Each row is a point. Each copy is the shape, with its points in the same order, stretched, turned, moved and blurred by noise. Say if it was mirrored as well.

Shape (6 x 3):
[[ 0.02 -0.34  0.48]
 [-0.03  0.00 -0.53]
 [ 0.26  0.11 -0.53]
 [-0.64  0.39  0.53]
 [-0.58  0.33  0.26]
 [ 0.50  0.13 -0.36]]
Copy 1 (6 x 3):
[[ 0.13  0.06  0.37]
 [-0.16 -0.05 -0.58]
 [-0.47 -0.12 -0.44]
 [ 0.09  1.05  0.10]
 [-0.05  0.66  0.02]
 [-0.68 -0.32 -0.18]]
Copy 1 is: mirrored
Copy 2 (6 x 3):
[[-0.31  0.14  0.35]
 [-0.35  0.16 -0.67]
 [-0.04  0.37 -0.70]
 [-0.18 -0.73  0.00]
 [-0.19 -0.53 -0.15]
 [ 0.13  0.46 -0.52]]
Copy 2 is: mirrored

Shape (12 x 6):
[[-0.25 -0.38  0.09 -0.18  0.51  0.21]
 [ 0.18  0.49 -0.09 -0.13 -0.04  0.01]
 [-0.67  0.39 -0.09  0.46 -0.14 -0.17]
 [-0.86  0.23  0.13  0.12 -0.48 -0.11]
 [ 0.05 -0.85 -0.43  0.24 -0.65  0.04]
 [ 0.06 -0.32 -0.54  0.73 -0.24 -0.37]
 [-0.71  0.11  0.04  0.70  0.05  0.11]
 [ 0.25  0.38  0.07  0.49 -0.21 -0.61]
 [-0.36 -0.42 -0.15  0.37 -0.98 -0.06]
 [ 0.37  0.21 -0.22 -0.16 -0.08  0.41]
 [-0.49  0.93  0.13 -0.16 -0.12 -0.72]
 [-0.10  0.41  0.47 -0.03  0.42  0.52]]
Copy 1 (12 x 6):
[[-0.56 -0.14  0.02 -0.36  0.51 -0.21]
 [ 0.36  0.16 -0.30 -0.04  0.18 -0.03]
 [-0.04  0.11  0.09  0.67  0.12 -0.32]
 [-0.37  0.04 -0.21  0.48 -0.20 -0.55]
 [-0.04 -1.13 -0.18  0.09  0.05 -0.05]
 [ 0.32 -0.73  0.21  0.42  0.41 -0.22]
 [-0.36 -0.04  0.42  0.53  0.08 -0.22]
 [ 0.71  0.01  0.16  0.21  0.20 -0.52]
 [ 0.07 -0.84 -0.19  0.41 -0.34 -0.31]
 [ 0.30 -0.02 -0.29 -0.19  0.11  0.28]
 [ 0.22  0.75 -0.36  0.34  0.13 -0.90]
 [-0.24  0.51  0.23 -0.33  0.07  0.02]]
Copy 1 is: only turned
Copy 2 (12 x 6):
[[-0.07 -0.86  0.23 -0.03  0.64 -0.03]
 [-0.15  0.24  0.22 -0.26  0.01 -0.19]
 [ 0.08 -0.27 -0.76  0.06 -0.47  0.27]
 [-0.37 -0.54 -0.60 -0.11 -0.72  0.37]
 [-0.67 -0.32  0.17  1.18  0.11 -0.14]
 [ 0.08  0.12 -0.29  1.02 -0.23 -0.42]
 [ 0.26 -0.39 -0.72  0.23 -0.26  0.51]
 [ 0.34  0.28  0.03  0.29 -0.86 -0.26]
 [-0.71 -0.35 -0.15  0.86 -0.67  0.21]
 [-0.25  0.40  0.38 -0.15  0.34  0.03]
 [-0.08 -0.10 -0.55 -0.78 -1.02 -0.45]
 [ 0.16 -0.29  0.34 -0.63  0.26  0.36]]
Copy 2 is: mirrored
Copy 3 (12 x 6):
[[-0.29 -0.20  0.02 -0.35  0.39  0.19]
 [ 0.17  0.56 -0.04  0.21 -0.08 -0.31]
 [-0.26 -0.16 -0.02  0.27 -0.62 -0.36]
 [-0.08 -0.10 -0.12 -0.19 -0.86 -0.11]
 [ 0.40 -0.22 -0.61  0.18 -0.18  0.77]
 [ 0.22 -0.36 -0.23  0.75 -0.11  0.11]
 [-0.58 -0.23  0.09  0.30 -0.45  0.01]
 [ 0.47  0.15  0.38  0.74 -0.27 -0.36]
 [ 0.32 -0.12 -0.42  0.19 -0.78  0.50]
 [ 0.09  0.72 -0.26  0.20  0.11  0.07]
 [ 0.27  0.01  0.26 -0.02 -0.63 -0.98]
 [-0.43  0.64  0.39 -0.06  0.11 -0.02]]
Copy 3 is: only turned
